Every row gives one point. Examples show where two turns around zero, p and q, send a point. Where does a point land after both, in the order given? Backwards means that the second turn is done in reverse. Each puzzle has new turns, and all numbers are rounded.

Turn p:
[ 0.01 -0.05] => [-0.02 -0.05]
[0.23 0.50] => [0.46 0.30]
[ 0.19 -0.05] => [ 0.14 -0.14]
[-0.43 -0.40] => [-0.58 -0.11]
Turn q:
[-0.02  0.46] => [-0.33  0.32]
[-0.13 -0.52] => [ 0.27 -0.47]
[0.15 0.06] => [0.07 0.15]
Where do these land?
p, then q backwards: [-0.19 -0.04] => [-0.09  0.17]
p, then q backwards: [-0.08 -0.36] => [-0.37 -0.01]
q, then p: [ 0.34 -0.01] => [0.33 0.06]
p, then q backwards: [-0.52  0.10] => [-0.03  0.53]
q, then p backwards: [0.45 0.30] => [-0.18  0.51]

Turn p:
[ 0.20 -0.32  0.59] => [ 0.40 -0.42  0.39]
[-0.04  0.02 -0.44] => [-0.30  0.07 -0.32]
[-0.25 -0.16  0.05] => [-0.20 -0.06  0.22]
[ 0.09  0.46 -0.20] => [ 0.10  0.41 -0.29]
Turn q:
[-0.10  0.32  0.09] => [0.09 0.10 0.32]
[-0.16  0.19 -0.47] => [-0.12  0.52 -0.02]
[-0.23  0.24  0.18] => [-0.05  0.00  0.38]
[ 0.25 -0.77  0.21] => [-0.13 -0.60 -0.56]
[ 0.24  0.03 -0.01] => [ 0.22 -0.01 -0.11]
Where do these land?
p, then q: [ 0.56 -0.16 -0.43] => [-0.21  0.37 -0.58]
p, then q backwards: [-0.27  0.40  0.35] => [-0.10  0.56 -0.17]
q, then p: [-0.31  0.25  0.26] => [ 0.20 -0.05  0.43]
q, then p: [ 0.09 -0.41 -0.01] => [-0.37 -0.12 -0.15]
p, then q: [-0.04  0.17  0.22] => [ 0.25 -0.08  0.11]
q, then p: [-0.02 -0.26 -0.39] => [-0.31  0.30 -0.19]

Turn p:
[ 0.42  0.24 -0.48] => [ 0.12  0.38 -0.55]
[0.05 0.19 0.14] => [0.00 0.20 0.14]
[-0.15 -0.55  0.29] => [ 0.20 -0.54  0.27]
[-0.32  0.13  0.05] => [-0.32 -0.03  0.14]
Turn q:
[0.23 0.37 0.09] => [ 0.28  0.29 -0.19]
[ 0.25 -0.56  0.14] => [ 0.21 -0.38  0.46]
[-0.36  0.33 -0.39] => [-0.38  0.07 -0.49]
[-0.12 -0.14  0.16] => [-0.11  0.02  0.22]
Where do these land?
p, then q: [-0.20 -0.22  0.18] => [-0.02 -0.07  0.34]
p, then q: [-0.13 -0.27 -0.17] => [-0.09 -0.32  0.09]
p, then q: [ 0.07 -0.28  0.19] => [ 0.23 -0.11  0.23]
q, then p: [ 0.47  0.40 -0.53] => [ 0.22  0.04 -0.78]
p, then q: [-0.21  0.37  0.33] => [-0.16  0.49  0.15]

Turn p:
[0.40 0.09 0.63 0.54] => [0.57 0.08 0.53 0.49]
[ 0.25 -0.01  0.05  0.35] => [ 0.33  0.05 -0.02  0.27]
[-0.08  0.37 -0.29 -0.34] => [-0.07  0.18 -0.15 -0.53]
[-0.13  0.15 -0.05 -0.36] => [-0.18  0.00  0.04 -0.37]
[-0.33 -0.37 -0.11 -0.33] => [-0.52 -0.28 -0.12 -0.06]
[-0.50 -0.07 -0.19 -0.04] => [-0.49  0.17 -0.17  0.01]
[ 0.38 -0.16 -0.05  0.20] => [ 0.35 -0.19 -0.13  0.20]
Turn q:
[-0.14 -0.18 -0.08  0.15] => [-0.09 -0.14 -0.23  0.02]
[ 0.45  0.12 -0.34  0.40] => [ 0.56  0.02 -0.21  0.37]
[-0.47 -0.45  0.20 -0.29] => [-0.53 -0.32 -0.02 -0.41]
[ 0.08  0.38 -0.27 -0.20] => [ 0.26  0.41  0.02 -0.16]
[0.12 0.39 0.43 0.34] => [-0.12  0.22  0.27  0.57]
[-0.04 -0.26  0.06 -0.40] => [-0.08 -0.20  0.17 -0.39]
Where do these land?
q, then p: [ 0.04 -0.26  0.10 -0.15] => [-0.16 -0.26  0.08  0.05]
p, then q: [0.32 0.34 0.19 0.03] => [ 0.21 -0.02  0.45  0.09]
q, then p: [-0.36 -0.30 -0.42 -0.30] => [-0.28 -0.27 -0.29 -0.50]
q, then p: [-0.50  0.20  0.38 -0.04] => [-0.45  0.45  0.17 -0.03]
q, then p: [ 0.10  0.36 -0.32  0.53] => [ 0.48  0.37 -0.38  0.08]
p, then q: [ 0.41 -0.34  0.07 -0.07] => [ 0.15 -0.52 -0.04  0.03]

Turn p:
[ 0.53  0.41 -0.12 -0.09] => [0.65 0.12 0.19 0.07]
[-0.09 -0.09  0.20  0.44] => [-0.22 -0.19 -0.06  0.40]
[-0.22 -0.39 -0.09  0.16] => [-0.32 -0.32 -0.16 -0.08]
[ 0.57 -0.31  0.12  0.37] => [ 0.17 -0.57  0.38  0.28]
[-0.55 -0.02 -0.13 -0.50] => [-0.32  0.38 -0.25 -0.51]
[-0.26  0.16  0.14 -0.39] => [-0.16  0.45  0.02 -0.20]
[ 0.03  0.25 -0.11  0.00] => [ 0.21  0.13 -0.11  0.04]
Turn q:
[-0.35  0.03  0.03  0.64] => [-0.35 -0.04  0.15  0.63]
[ 0.35  0.24  0.13 -0.39] => [ 0.35  0.23  0.12 -0.40]
[-0.58 -0.30 -0.06  0.41] => [-0.60 -0.23 -0.13  0.42]
[ 0.14 -0.23  0.14  0.30] => [ 0.00 -0.32  0.23  0.15]
[ 0.06 -0.08 -0.12 -0.41] => [ 0.09  0.01 -0.24 -0.35]
[ 0.37  0.05 -0.35 -0.18] => [ 0.48 -0.02 -0.25 -0.09]
[ 0.02  0.29  0.25 -0.38] => [ 0.02  0.37  0.13 -0.37]
Where do these land?
q, then p backwards: [-0.56  0.69  0.24 -0.18] => [-0.51  0.37  0.51 -0.46]
p, then q: [ 0.08 -0.10  0.37  0.27] => [-0.29 -0.14  0.25  0.25]
p, then q backwards: [ 0.04 -0.31 -0.24 -0.30] => [ 0.12 -0.24  0.21 -0.36]
q, then p backwards: [ 0.12 -0.28 -0.39  0.16] => [ 0.06 -0.01 -0.28  0.43]
p, then q: [0.33 0.00 0.02 0.04] => [ 0.09 -0.19  0.25 -0.07]

Turn p:
[ 0.16 -0.16 -0.78  0.12 -0.02 -1.08] => [-0.48 -0.01 -1.01  0.29 -0.42 -0.57]
[-0.23  0.17  0.25  0.11  0.14 -0.09] => [-0.04  0.11  0.13  0.31  0.24  0.05]
[ 0.27  0.08 -0.25 -0.16  0.15  0.22] => [ 0.31 -0.06 -0.24 -0.26  0.00  0.09]
[ 0.29  0.06  0.24  0.27 -0.16  0.22] => [ 0.28 -0.04  0.29  0.11 -0.30  0.15]
[-0.51 -0.32  0.15  0.08  0.06  0.18] => [-0.39 -0.26  0.31 -0.01  0.30  0.14]
[ 0.10  0.36  0.01 -0.02 -0.36  0.25] => [ 0.15  0.37  0.13 -0.15 -0.23  0.28]
[-0.33  0.09  0.13  0.24  0.15  0.07] => [-0.13 -0.04  0.12  0.27  0.23  0.25]
[ 0.25 -0.28  0.24 -0.64  0.04  0.22] => [ 0.30 -0.07  0.26 -0.55  0.19 -0.40]
Turn q:
[-0.09  0.59 -0.72 -0.41 -0.11  0.07] => [-0.15  0.60  0.06 -0.56  0.40 -0.45]
[ 0.51 -0.28  0.16  0.21 -0.69  0.10] => [ 0.16  0.25 -0.22 -0.04 -0.81  0.31]
[-0.47  0.33  0.53  0.29 -0.20  0.05] => [-0.74 -0.08  0.11  0.28 -0.05  0.29]
[ 0.27 -0.02  0.10  0.04  0.23 -0.44] => [ 0.24 -0.02 -0.01  0.44 -0.05 -0.29]
[-0.07 -0.40 -0.28 -0.30 -0.21  0.03] => [ 0.16 -0.20 -0.16 -0.48 -0.17 -0.16]
[ 0.00  0.21  0.23  0.00  0.64 -0.06] => [ 0.10 -0.12  0.35  0.41  0.43 -0.03]
[-0.21  0.06  0.08  0.37  0.16 -0.07] => [-0.18 -0.09 -0.18  0.29  0.22  0.15]
[ 0.03 -0.16  0.09  0.19 -0.18  0.11] => [-0.01 -0.04 -0.14  0.00 -0.19  0.24]
[ 0.01 -0.33 -0.19 -0.38  0.36  0.22] => [ 0.41 -0.30  0.18 -0.34  0.23 -0.06]
Where do these land?
q, then p: [0.25 0.10 0.01 0.21 0.26 0.18] => [ 0.38 -0.09  0.02  0.12 -0.02  0.23]
q, then p: [ 0.20 -0.14  0.30 -0.31 -0.23  0.40] => [ 0.12  0.20  0.54 -0.31 -0.11 -0.09]
p, then q: [ 0.39 -0.04  0.54  0.19 -0.22 -0.01] => [-0.08  0.11  0.02  0.41 -0.57  0.13]
q, then p: [-0.17 -0.72 -0.33 -0.26 -0.02 -0.03] => [-0.05 -0.24 -0.25 -0.53 -0.17 -0.54]
q, then p backwards: [-0.34 -0.27 -0.20 -0.03  0.19 -0.18] => [ 0.02 -0.31 -0.17 -0.13  0.39 -0.06]
p, then q: [-0.43 -0.29 -0.27  0.16 -0.07  0.11] => [-0.19 -0.43 -0.04 -0.34  0.18  0.14]
q, then p: [ 0.36  0.71  0.02  0.21 -0.20 -0.11] => [ 0.08  0.55 -0.03  0.47  0.03  0.45]
q, then p: [-0.06  0.95  0.23  0.06  0.17 -0.20] => [-0.09  0.24  0.14  0.82  0.42  0.31]
p, then q: [-0.19 -0.30 -0.30 -0.24  0.12 -0.15] => [ 0.02 -0.29 -0.12 -0.19  0.23 -0.34]

Turn p:
[-0.03  0.16  0.50 -0.12  0.10  0.10 -0.06 -0.21] => [ 0.00  0.44  0.06 -0.22 -0.06 -0.30  0.05 -0.12]
[-0.20 -0.30  0.10 -0.10 -0.83 -0.04 -0.03  0.69] => [ 0.62 -0.03  0.39  0.02 -0.36  0.67  0.23  0.39]
[-0.33  0.05  0.08  0.16  0.60 -0.49 -0.09 -0.17] => [-0.37 -0.14 -0.02 -0.40 -0.12 -0.26 -0.61 -0.10]
[-0.22 -0.14 -0.20 -0.74 -0.41  0.57  0.39  0.29] => [ 0.22  0.06  0.46 -0.09  0.54  0.61  0.66 -0.09]
[-0.04  0.42 -0.15  0.37  0.07 -0.10 -0.26 -0.06] => [-0.21  0.10 -0.44  0.04 -0.04 -0.03 -0.27  0.31]
[ 0.06 -0.17 -0.24 -0.46  0.00  0.06 -0.06 -0.31] => [ 0.15 -0.15 -0.16 -0.14  0.28  0.08  0.18 -0.45]
[ 0.05 -0.08  0.09  0.00  0.40  0.05 -0.27 -0.02] => [-0.02  0.15  0.01  0.08  0.08 -0.14 -0.37 -0.25]
[ 0.67 -0.10 -0.09  0.06  0.60 -0.36  0.13  0.19] => [ 0.11 -0.46  0.14  0.35  0.24 -0.66 -0.39  0.00]
[-0.14  0.25  0.01  0.40 -0.51 -0.12  0.08 -0.14] => [-0.14  0.02 -0.30 -0.08 -0.42  0.11  0.28  0.41]
[ 0.18 -0.09 -0.10  0.42 -0.03  0.33  0.17 -0.26] => [-0.35  0.01 -0.14  0.43 -0.15 -0.07  0.26 -0.09]
Turn q:
[-0.34  0.55  0.16 -0.05 -0.31  0.29 -0.34  0.08] => [-0.61  0.41 -0.15  0.17  0.08  0.12 -0.37  0.06]
[ 0.15  0.09 -0.31  0.02  0.30 -0.68  0.43 -0.34] => [ 0.31 -0.03 -0.03 -0.50  0.33 -0.39  0.53 -0.31]
[ 0.16 -0.44 -0.12  0.04 -0.02 -0.30 -0.13 -0.13] => [ 0.13 -0.25  0.20  0.10 -0.25 -0.22  0.31 -0.16]
[ 0.26 -0.14  0.08  0.03 -0.05 -0.40  0.21  0.28] => [ 0.47  0.07 -0.06 -0.04 -0.17 -0.32 -0.04 -0.14]
[-0.18  0.57 -0.48 -0.20  0.30  0.38 -0.22  0.32] => [-0.39 -0.14 -0.79  0.08  0.36  0.26 -0.14  0.06]
[-0.28 -0.04  0.19  0.12 -0.25  0.74 -0.31 -0.05] => [-0.42  0.08  0.21  0.39 -0.09  0.51 -0.24  0.36]
[ 0.17 -0.26  0.05 -0.40 -0.12 -0.30  0.66 -0.11] => [ 0.41  0.08  0.06 -0.64 -0.32 -0.20  0.20  0.17]
[ 0.26 -0.16  0.31 -0.14  0.25 -0.13 -0.11 -0.16] => [ 0.09 -0.28  0.28 -0.20 -0.11 -0.01 -0.17 -0.29]
[-0.70  0.04  0.27  0.34  0.06  0.62 -0.44  0.27] => [-0.46 -0.05  0.15  0.65  0.34  0.20 -0.51  0.51]
[ 0.11 -0.12 -0.19 -0.29 -0.33 -0.30  0.21 -0.08] => [ 0.06  0.15 -0.10 -0.26 -0.37 -0.24  0.31  0.00]
[ 0.38 -0.08  0.04  0.53  0.15  0.07  0.04 -0.08] => [ 0.40  0.00  0.22  0.25  0.19  0.28  0.11 -0.28]
Where do these land?
p, then q: [-0.23  0.11 -0.03  0.09  0.61 -0.20  0.38 -0.04] => [-0.33 -0.31  0.22 -0.01  0.04 -0.52 -0.24  0.21]
p, then q backwards: [ 0.24  0.53 -0.32  0.02  0.07  0.10 -0.32 -0.30] => [-0.21  0.49 -0.39 -0.01  0.10 -0.04  0.07  0.44]
p, then q: [-0.14 -0.25  0.47  0.39 -0.46  0.07  0.41  0.30] => [ 0.26  0.72  0.15  0.07 -0.26 -0.01 -0.40  0.29]
p, then q: [-0.07  0.24 -0.06 -0.37 -0.07  0.37 -0.31 -0.29] => [-0.13 -0.08 -0.31 -0.36  0.36  0.30  0.20 -0.13]
q, then p: [-0.17  0.11  0.09 -0.04  0.59 -0.29 -0.02  0.64] => [ 0.24 -0.46 -0.27  0.18  0.00 -0.06 -0.64 -0.32]
p, then q: [ 0.26  0.19 -0.36 -0.24 -0.15 -0.01  0.14 -0.15] => [ 0.36 -0.32 -0.12 -0.13  0.12  0.01  0.24  0.11]
q, then p: [-0.16 -0.56  0.22  0.48 -0.46 -0.05 -0.05  0.08] => [ 0.08  0.19  0.12  0.19 -0.55 -0.32  0.01  0.59]
q, then p backwards: [ 0.45  0.09 -0.21 -0.28  0.39  0.31 -0.19 -0.21] => [-0.37 -0.35 -0.52 -0.14 -0.15 -0.13 -0.04 -0.26]
p, then q: [ 0.22  0.17  0.12 -0.31  0.09 -0.23 -0.19 -0.28] => [-0.01 -0.18 -0.17 -0.28 -0.09 -0.17  0.25 -0.35]
q, then p: [-0.40 -0.63  0.09  0.26 -0.62 -0.06  0.14  0.24] => [ 0.26 -0.01  0.21  0.15 -0.43 -0.13 -0.05  0.87]

Turn p:
[-0.05 -0.59  0.16  0.24 -0.36  0.26 -0.73  0.15] => [-0.19  0.40  0.32  0.76 -0.37 -0.31 -0.21 -0.15]
[-0.34 -0.35 -0.23  0.40  0.78 -0.12 -0.15 -0.29] => [-0.24 -0.42 -0.06 -0.33 -0.77 -0.49  0.02  0.05]
[ 0.03  0.34 -0.39 -0.30 -0.17 -0.36  0.18  0.04] => [ 0.31 -0.28 -0.45  0.02  0.41  0.08  0.05  0.03]
[-0.12  0.18  0.16 -0.49  0.12  0.01  0.02  0.26] => [ 0.28 -0.21  0.23 -0.11  0.22  0.20 -0.26 -0.22]
[ 0.20 -0.13  0.20 -0.39  0.33  0.00  0.14 -0.27] => [ 0.12 -0.31  0.30 -0.13 -0.16  0.34  0.30 -0.04]
[ 0.34 -0.78  0.38  0.04 -0.26 -0.07  0.12  0.25] => [-0.32  0.09  0.65  0.44  0.23 -0.23  0.43 -0.05]
[ 0.41  0.13 -0.47 -0.03 -0.38  0.22  0.34  0.07] => [-0.35  0.04 -0.46  0.20  0.43  0.36  0.18 -0.02]
[ 0.22  0.42 -0.15  0.05 -0.16  0.04 -0.13 -0.17] => [ 0.17  0.26 -0.41  0.00 -0.02  0.23  0.06 -0.04]
[-0.58  0.28  0.16  0.19  0.25  0.00  0.19 -0.30] => [ 0.11 -0.03  0.00 -0.54 -0.23 -0.08 -0.31  0.46]
[-0.10  0.49  0.18  0.29 -0.14  0.02  0.03  0.26] => [ 0.09  0.45 -0.13 -0.30  0.25 -0.10 -0.24 -0.03]
Turn q:
[ 0.31 -0.19 -0.07 -0.05  0.34  0.01 -0.19 -0.57] => [-0.14  0.73 -0.17  0.07  0.03 -0.03 -0.16 -0.06]
[ 0.09 -0.41 -0.02 -0.05 -0.64  0.13  0.38 -0.32] => [-0.32  0.12  0.08 -0.31  0.27  0.46  0.34  0.49]
[-0.43 -0.62  0.31  0.02  0.00  0.38  0.65  0.31] => [ 0.34 -0.24  0.11 -0.24  0.25 -0.30  0.21  0.94]
[ 0.30 -0.07 -0.35  0.09  0.07 -0.37 -0.08 -0.37] => [-0.29  0.34 -0.39 -0.08  0.19  0.09  0.00 -0.34]
[ 0.38  0.36  0.23 -0.10  0.26  0.28 -0.44  0.06] => [ 0.14  0.18  0.27  0.51 -0.19  0.10 -0.44 -0.24]
[-0.08  0.38 -0.15 -0.49  0.20  0.22 -0.06 -0.30] => [-0.14  0.22 -0.12  0.36 -0.62  0.02  0.09  0.03]
[0.41 0.43 0.16 0.08 0.05 0.18 0.14 0.34] => [ 0.34 -0.26 -0.02  0.42  0.04  0.35 -0.24 -0.06]
[-0.12  0.36  0.21  0.24  0.03  0.31 -0.04  0.28] => [ 0.47 -0.23  0.29  0.19 -0.12  0.04  0.03 -0.10]
[-0.24  0.07 -0.18 -0.38  0.09 -0.63 -0.29  0.36] => [-0.44 -0.46 -0.20 -0.12 -0.24 -0.42 -0.26 -0.32]
[-0.23 -0.39 -0.39  0.49 -0.41 -0.33 -0.07  0.26] => [-0.20 -0.32  0.07 -0.41  0.59 -0.19  0.40 -0.28]
[-0.39  0.08  0.25  0.14  0.00 -0.18 -0.02 -0.05] => [ 0.20 -0.08  0.09 -0.39 -0.21 -0.12  0.01 -0.08]
Where do these land?
q, then p: [-0.08 -0.21  0.32  0.17  0.20 -0.49  0.30  0.21] => [ 0.18 -0.45 -0.04  0.37 -0.10  0.03  0.13 -0.45]
q, then p: [-0.27  0.25 -0.21 -0.42 -0.43  0.29 -0.14  0.52] => [-0.38  0.14  0.55  0.16  0.11 -0.44  0.01  0.46]
p, then q: [-0.22  0.24 -0.14  0.06  0.34  0.34  0.24 -0.12] => [-0.41 -0.07  0.30  0.17 -0.21 -0.22  0.14  0.18]
p, then q: [ 0.27 -0.34 -0.25  0.26 -0.08 -0.59 -0.08 -0.13] => [ 0.07 -0.24 -0.60 -0.34  0.34  0.10  0.15  0.00]
p, then q backwards: [-0.41 -0.24  0.45  0.18  0.21 -0.22  0.49 -0.20] => [-0.54 -0.52  0.38 -0.11 -0.28  0.16  0.04  0.11]
q, then p: [ 0.04 -0.18 -0.06 -0.28  0.33  0.13  0.48  0.36] => [-0.28 -0.11 -0.18  0.12  0.17 -0.54  0.05 -0.37]
p, then q: [ 0.13 -0.30 -0.25  0.16 -0.02 -0.21 -0.15  0.45] => [ 0.05  0.22 -0.33 -0.47  0.02 -0.14  0.08 -0.23]
q, then p: [ 0.42  0.03 -0.29  0.17  0.40  0.26 -0.35  0.16] => [ 0.02  0.29 -0.30 -0.40 -0.43 -0.29  0.25  0.07]
q, then p: [ 0.00  0.44  0.02 -0.47 -0.20 -0.16 -0.46 -0.37] => [ 0.16  0.38 -0.03  0.30 -0.04  0.18 -0.42  0.60]
q, then p: [-0.29 -0.02  0.34 -0.17 -0.44  0.36 -0.23 -0.49] => [ 0.22  0.40  0.42 -0.10  0.46  0.35 -0.32  0.13]
q, then p: [ 0.42  0.33  0.08  0.34 -0.32  0.31 -0.10 -0.39] => [-0.25  0.44  0.03 -0.33 -0.20  0.59 -0.09  0.03]
